Each row of a before or after table is a point. One or more steps were done to the points. Then noise was added and the rows were shuffled. The steps act on columns, c1 being the first. Name the steps. A step turns or swaps two columns, mirrors them in a line or flattens them onto one, adds a multiple of one to another, or multiplies or shifts one. Angles are multiples of 10 degrees, from the lower column toward the higher: turns from -170 to 170, lines from 10 to 170 but not 90. Use the fewest steps. Two steps may share a column if one is a turn and the other turns, adds or multiplies; they go together, in the order done. Otherwise the lowest column goes first.

Before (12 x 2):
[[ 7.0 -2.5]
 [-2.0 -2.3]
 [ 2.6  3.5]
 [-3.1 -4.4]
 [ 5.8  4.5]
 [-2.7 -0.3]
 [-0.1  0.3]
 [ 5.7 -2.0]
 [-3.5  3.5]
 [-2.7  0.6]
 [-2.9  3.6]
 [-0.2  3.3]]
After (12 x 2):
[[-7.0 -2.5]
 [ 0.1  3.1]
 [-0.6  5.4]
 [ 0.4 -4.5]
 [ 5.0 -0.6]
 [ 4.6 -1.1]
 [ 2.4 -2.5]
 [-1.4 -7.1]
 [ 2.4  1.4]
 [-5.7 -2.0]
 [ 0.2 -0.1]
 [ 2.0  2.0]]
Steps: turn c1 and c2 by -140 degrees

Before (9 x 3):
[[-4.2 -6.1 -6.2]
 [ 2.1 -5.3  2.4]
 [-3.5  1.6  2.6]
 [-4.3  1.6  2.7]
 [ 1.6 -5.5  0.5]
 [-5.3  2.5 -0.2]
 [ 2.1 -3.0  0.6]
 [ 4.7 -2.4  2.2]
 [-2.6  2.6  1.0]]
After (9 x 3):
[[ 0.3 -4.1  1.0]
 [ 1.7 -3.5  2.7]
 [ 7.1  1.8 -6.2]
 [ 2.2  4.9  0.9]
 [ 1.8  5.0  2.4]
 [ 2.5 -5.0 -0.3]
 [ 2.4 -4.1  2.7]
 [ 0.1  3.6  1.0]
 [-2.2  5.2  2.3]]
Steps: turn c1 and c2 by 140 degrees

Before (11 x 4):
[[-6.2  1.5 -0.9  0.7]
 [-0.1  3.3 -4.7 -1.2]
 [-5.6  2.7 -1.9  4.2]
 [ 1.6  1.4  0.8  2.4]
 [-0.8 -1.8 -1.3  0.7]
 [ 7.8 -6.3  3.6  0.5]
 [ 0.8  2.8 -1.7 -1.2]
 [-3.1  2.3 -4.6  4.4]
 [ 4.2 -5.7  6.6  6.1]
 [ 0.3  2.1  1.4 -0.6]
 [ 3.8 -3.9 -0.1  1.7]]
After (11 x 4):
[[ 7.9  2.7  3.7 -5.7]
 [-0.7  0.3 -1.3 -1.9]
 [-6.3 -1.1 -0.9  0.9]
 [ 0.4 -0.6  1.3  2.1]
 [ 1.6 -2.9  0.9 -0.1]
 [ 0.7 -0.3 -1.6  3.1]
 [ 3.8  0.5  0.0 -4.2]
 [-3.1 -5.0 -4.6 -0.3]
 [ 4.3 -2.5  6.4 -7.9]
 [-5.7 -5.2 -1.8  0.2]
 [-0.1 -0.6 -4.6  3.4]]
Steps: turn c2 and c4 by 120 degrees

Before (10 x 6):
[[ 2.9  0.7 -0.8  4.8 -2.1 -1.9]
 [ 1.3 -2.9 -7.6  4.7 -5.2 -3.1]
 [-1.0 -4.7 -4.6 -0.3 -4.1 -4.3]
 [ 6.4 -0.9  1.8  4.4 -0.7 -3.2]
 [ 1.2  1.4  0.0  8.0 -4.6  0.2]
 [-2.9 -0.7  3.9 -2.5  0.2 -2.9]
 [ 2.1  2.1  1.9 -6.5 -0.6 -3.4]
 [ 4.0 -1.3  6.7 -2.0 -3.1  2.2]
 [ 0.5 -0.8  1.6  1.5  0.1  4.8]
 [-0.8  3.4  0.2  7.6  0.0 -1.2]]
After (10 x 6):
[[ 0.3 -0.9  1.6  1.5  0.1  4.8]
 [ 2.1 -0.3  0.6 -6.5 -0.6 -3.7]
 [-1.0  0.7 -1.3 -0.3 -4.1 -7.1]
 [-2.9 -2.0  3.2 -2.5  0.1 -2.8]
 [ 6.4 -1.0  1.7  4.3 -0.8 -3.7]
 [ 4.0 -3.3  5.5 -2.1 -3.1  0.1]
 [ 1.3  0.3 -0.6  8.1 -4.6 -3.0]
 [ 3.0  0.5 -1.0  4.9 -2.2 -3.3]
 [-0.8  0.8 -1.2  7.7 -0.1 -1.2]
 [ 1.3  2.5 -4.5  4.6 -5.1 -6.8]]
Steps: flatten c2 and c3 onto the line at 120 degrees; add 0.7 times c5 to c6

Before (9 x 8):
[[ 1.0  3.0 -5.3 -5.6 -0.4  1.7  0.4  2.0]
 [ 1.7 -4.3  0.1  3.3 -5.7 -4.3 -0.2 -2.8]
 [-1.4 -4.4 -4.1 -3.1 -3.0  1.5 -0.2 -0.9]
 [-1.1  1.9  1.5  1.7 -0.9  4.6  4.2  1.9]
 [ 5.4 -5.5 -3.9  1.2 -7.6 -3.9  0.1  5.2]
 [ 3.3 -6.9 -0.1 -6.7  1.2 -3.0  0.3 -2.2]
 [ 5.5 -3.8 -2.2  3.8  2.0  4.0  1.7 -2.0]
 [-1.3 -4.6  1.7  3.5  2.5 -4.8  1.5  1.4]
 [-3.1  3.5  3.0  0.1  2.9  3.5 -2.4  5.4]]
After (9 x 8):
[[ 0.0 -1.0 -5.5 -5.6 -1.1  1.7  0.5 -3.6]
 [-5.3  7.5 -3.9  1.4 -7.6 -3.9  0.1 -0.4]
 [ 1.9  4.5  1.6  3.4  2.1 -4.9  1.5  1.9]
 [-3.3  2.8 -4.1 -3.1  0.4  1.5 -0.3  3.5]
 [-1.2 -0.3  1.5  1.7  0.8  4.5  4.2 -2.7]
 [ 1.8  0.8  3.1  0.1  4.0  3.5 -2.3 -6.3]
 [-4.8  1.5  0.1  3.3 -3.5 -4.3 -0.3  5.0]
 [ 3.8  1.5 -2.2  3.7 -4.3  4.0  1.8  4.0]
 [ 2.3  3.8  0.0 -6.7 -2.7 -2.9  0.4  6.1]]
Steps: turn c1 and c5 by -70 degrees; turn c2 and c8 by -140 degrees

Before (11 x 9):
[[ 1.9 -0.7 -0.5  1.8 -3.5  0.9 -1.1 -3.4 -2.1]
 [ 0.6 -2.6  5.2  1.2 -0.1  0.3 -2.3  0.0  6.1]
 [ 1.0  3.7  3.3  2.4  0.9 -1.4  1.3 -0.5  3.6]
 [ 4.2 -1.2 -1.2  0.9 -4.1 -3.2 -2.1 -3.2  5.3]
 [-0.9  3.3 -6.3 -6.9  0.3 -1.0  4.5 -0.2 -3.7]
 [ 2.3  1.2 -3.8 -1.7  6.1 -5.2  2.7  2.6 -4.7]
 [ 4.1 -0.6 -1.5 -1.7 -4.2  5.3  2.0  3.8  1.8]
 [ 7.5 -3.1 -5.2 -5.3 -2.3  4.2  6.1 -3.2 -2.3]
 [ 5.6  1.0  0.1 -4.4 -2.9  1.7 -1.3 -2.1 -1.5]
 [ 4.9 -5.5 -4.6 -5.8 -2.2  1.9  6.1 -0.3 -2.7]
 [ 1.1  1.7  3.6 -1.1 -0.8 -3.0  4.1  4.1 -1.7]]
After (11 x 9):
[[ 2.1 -2.0 -4.0 -1.7  5.9 -5.3  2.5  5.5 -2.1]
 [ 1.3  2.7  3.4  2.3  2.6 -1.5  1.4 -3.0  1.6]
 [ 4.8 -3.6 -4.7 -5.8 -4.6  1.9  6.2  1.8 -4.6]
 [ 2.1  1.3 -0.4  2.0 -3.3  0.8 -1.2 -0.5 -4.7]
 [ 4.4  1.0 -1.0  0.6 -4.0 -3.3 -2.0 -6.1 -0.9]
 [ 4.2  1.6 -1.3 -1.6 -4.1  5.4  1.6  0.9  1.9]
 [-1.0  2.9 -6.5 -6.7  1.8 -0.9  4.5  2.8 -2.3]
 [ 0.9 -2.2  5.1  1.3 -1.2  0.4 -2.4 -4.6  3.6]
 [ 5.8  2.5  0.0 -4.3 -1.9  1.9 -1.5 -0.5 -5.4]
 [ 1.1  2.0  3.5 -0.9  0.1 -3.0  4.1  4.0  1.7]
 [ 7.6 -1.7 -5.2 -5.1 -3.5  4.3  5.9 -0.3 -7.4]]
Steps: turn c8 and c9 by 50 degrees; add -0.5 times c1 to c9; turn c2 and c5 by 30 degrees
